Rows are points. To make a cloud, some directions were put in groups of two or more. Within a group, all points are equally far from the middle, so they leave a hole (a ring in 2 directions, a hollow ball in 3). The other directions are filled evenly. Then the cloud was stretched, turned, moved and blurred a little. How many holes are there, and how many directions does each take, smallest first?

Cloud (22 x 3)
[[-38  31   6]
 [ 48  -4   5]
 [ 11 -33  18]
 [ 33  56  17]
 [-21  48  38]
 [-25 -25   9]
 [ -9  59  13]
 [ 35  41   4]
 [-44 -22 -12]
 [-42   3   4]
 [ 43 -21  36]
 [  1  19 -57]
 [-12 -11  36]
 [ 54 -11  33]
 [ 15 -41  -1]
 [ 34 -27  25]
 [ 12  23 -41]
 [-37  19  16]
 [  6  43 -21]
 [ 54 -13  46]
 [  0 -46  -7]
 [-37  35 -30]]
Holes: 1 (2)

Cloud (26 x 4)
[[-33   2  44 -14]
 [ 12  51 -34  -5]
 [ 11  66  41   0]
 [ 47  23  11  45]
 [-44  17  15  19]
 [  5  30  45  -9]
 [-42 -19  27  24]
 [ 11  25  -6   7]
 [-24 -18  29  21]
 [-70 -22  13 -13]
 [ 12  57  17  -4]
 [ -9  57  10  40]
 [  0  52  27 -41]
 [-14  62  32 -22]
 [-16  -3  16  17]
 [  5  31  31  31]
 [ 11  60  27 -17]
 [  5 -10  50 -54]
 [ 12 -10  28  34]
 [ -6  38 -11  38]
 [ 38 -10  31 -48]
 [-13  34   3 -43]
 [ 10  63   8 -18]
 [-54 -11  10 -14]
 [ 44  36  31 -23]
 [ 11  14  27  39]]
Holes: 0

Cloud (54 x 6)
[[-28 -47  26  25  22  51]
 [-23  -1  -1 -60  12 -55]
 [ 14  -1 -19  23 -17  43]
 [ 40 -10  21  25 -18  11]
 [ 24  65  -4   5 -12 -30]
 [ 57  14  -1   5  60 -53]
 [ -1   3 -32 -63  51 -29]
 [  6  43  -3  45  -3 -25]
 [ 33 -25   2 -43  47  39]
 [-26  17 -48 -21  21  50]
 [ 23   0 -15 -18 -23 -25]
 [ 32   9   1 -80 -17  29]
 [ -6  24 -43 -50  -8 -22]
 [ -7  -5 -51  47  54  28]
 [-32  18 -21  19 -36 -21]
 [-31  -8  11  30 -10  44]
 [ 13 -35  -6  16  47   1]
 [ 42  42 -33   8   5 -22]
 [ 19 -17  49 -19  -2  30]
 [ 42 -20 -49 -14  19 -29]
 [ 60  -3  -2 -29  23 -22]
 [-55 -36  19  22   5 -31]
 [-14  11  -3  -1  20  14]
 [ 51  16 -13  10  31  15]
 [  3  -7  18 -18 -47 -32]
 [-27 -14 -67  35  35 -14]
 [-59 -11  30  10  10 -22]
 [ 46   7  15  33 -15 -20]
 [ 33  16   2 -56  28   1]
 [-43  24   5  31 -39 -37]
 [ -7  29  23  13 -79  -8]
 [-28   5 -20  51 -14  -7]
 [  4  21 -39 -58  20 -42]
 [ 21 -30 -30   7  -5 -33]
 [ -1 -36 -24  46 -22 -20]
 [-52 -37 -13  53  17 -23]
 [-25 -44 -18 -20 -23  40]
 [ 46  33  20  39 -54 -15]
 [ 36 -56  22  24   1  16]
 [-13 -14  29 -25 -24  -9]
 [ -9 -31 -46 -63  39  15]
 [  5  45 -12 -62 -37  -3]
 [ -8  -4  16  28 -28  -9]
 [-26  19   4  11  32 -15]
 [ 69  10 -58  -7 -24  -9]
 [ 88  -9  -7  -2   6  48]
 [ 38 -31 -15 -16  18  31]
 [-10  41 -54  16 -28 -15]
 [ 20 -38 -33   8  12  20]
 [ 17   7 -84  30  48 -20]
 [  7  31 -24  30  10  -2]
 [ 11 -10   8 -27   5  35]
 [ 39  28 -34 -75  -9 -18]
 [-24 -14  29  34  -8 -12]]
Holes: 0

Cloud (87 x 8)
[[-23 -40  21  -6  -3  10  10 -12]
 [ 15  16 -15   7 -51   1 -21   4]
 [-54   3 -54 -15  -2   6  -5  40]
 [ 21  -7 -11  -6  -4 -42  16  32]
 [-33  10  13 -17  21 -17  53  -8]
 [-21   1  13  29  -6 -65  19  -3]
 [  0 -30   3   6  37  10 -37 -54]
 [-22  18  13  21 -42 -18 -11  52]
 [  3 -30   1   5  -7 -10  23 -32]
 [ -8 -27 -15  28  -5 -18 -60  27]
 [-15 -42 -50  -4 -28  72  -5   9]
 [-24 -61   8 -52 -11  44  21 -22]
 [ -9 -53 -68  10 -29  29  32 -34]
 [-44 -13 -13   2 -18 -37  18  23]
 [ -8   0  18  -8 -31 -69 -29   0]
 [-26  -6 -15 -35 -64  21   4   9]
 [-14 -26  51 -55  39  47   0 -28]
 [-10 -19  -1  -2  58  -1  -2 -10]
 [ -5 -21 -72  25  -7  36  10 -38]
 [  6  -1 -13  54 -45   4 -45  10]
 [-46  13 -42   2  41   3  51 -35]
 [-23  11 -30   1   5 -52   9 -42]
 [-12  43  39 -19  16  -8 -21   5]
 [-39  31 -17  41  17 -10   8 -14]
 [-36  31  35 -32  36 -23 -34 -25]
 [-33 -21  10 -20  64  44  44 -12]
 [-10   9  54 -60  11   5  22 -25]
 [-42  38  60 -24  27 -22  -2 -12]
 [-25  29  23  15 -10  -8 -77 -23]
 [  2 -21 -23 -42 -19  46  40  30]
 [ 16  -3  15 -62  41  14  -2 -17]
 [-58  14 -11 -74  54  24  12 -34]
 [-58   7 -32 -48  29  19 -15  58]
 [ -7   1 -17   5  -3 -59  31 -31]
 [ 10  -5  42   4   4 -16 -58  -1]
 [ 25  31 -18  -7  -5 -40  -6   7]
 [-37 -12 -27  30   4  -8  24  13]
 [  1  11  -2   9   7 -20  34 -11]
 [-50 -13 -37  -1  -9  -2  39  -7]
 [-25 -26 -22  -5  20 -24  28 -28]
 [-47 -32 -33  39  10  48 -45 -15]
 [-42  -1 -18 -30  54  88  13 -13]
 [-57 -33 -38 -36   2  14  54 -25]
 [  5 -12   6  30 -25 -41  -4  20]
 [ -5 -16 -25 -33  35 -19  46 -18]
 [  2  -5 -63  41  34  51  -1 -29]
 [  1 -50  35  -8  -4 -40  40  -5]
 [-27  20  -3 -39  55  16  22  11]
 [ 26  -1 -26  18  11   2  46 -47]
 [-57 -15 -54 -42   5   6   7  25]
 [-11  -8 -16  28  59 -23  -2 -18]
 [  3  45  23  12  22 -22  14 -15]
 [-39   8 -34   1 -22  60 -41   0]
 [-46 -24 -27 -49  16  38  15  66]
 [-41 -21 -34  -1  39  28  25 -46]
 [-36  55 -44  54 -22  28 -48 -13]
 [ -9  22  23  29  11 -19  30 -14]
 [ 24 -13   3  11  33  14 -24 -52]
 [ -1  12  31  33  14 -61  16 -24]
 [-27   7 -60   2  53  44  -6  -3]
 [  3  15 -13 -21  -2  -6  68  13]
 [-23  26 -50  -2  65 -55  21 -44]
 [ 28   5  18  22   3  -6 -12 -57]
 [ 17 -51 -35   4 -34  10 -42 -19]
 [-41  19 -19  14  33  29  32  -9]
 [-44  24  31 -29 -17 -13 -42   9]
 [-36 -22  44 -64  82  40  19 -13]
 [ 14   6  18  33 -18  -8 -32 -35]
 [-60  13 -29 -19  13  25 -26   4]
 [-17 -14 -30  16  -3  22  34  -2]
 [-52  30 -30   5  14  17  25 -40]
 [ 14  15 -15  39  30  -7 -42   5]
 [-37  45   9 -24  74  67 -25 -19]
 [  9   2  19 -33  71  59 -24 -25]
 [ 14  -3  35 -19 -48 -73  11   5]
 [  4  -6  49  -3 -20 -90 -31  -7]
 [  3  -8  13 -34  72  65   8 -31]
 [-40  29  -4  26  88  36  -8 -56]
 [-40 -31  -9   4  44  22 -31 -38]
 [-17 -10  38 -19  17  37  -1   0]
 [-27  30 -27 -15  46 -26  51  11]
 [-25   0  18 -15  21  54 -64  -3]
 [-35  35  30 -52  -9  -6 -61  20]
 [  3  30  37 -28  21  -8 -20   0]
 [-35   0  41 -33  43 -36 -11  12]
 [-34  13   5 -34   6  -2 -34  32]
 [-19 -33  37 -23 -26  -8 -25   8]]
Holes: 0
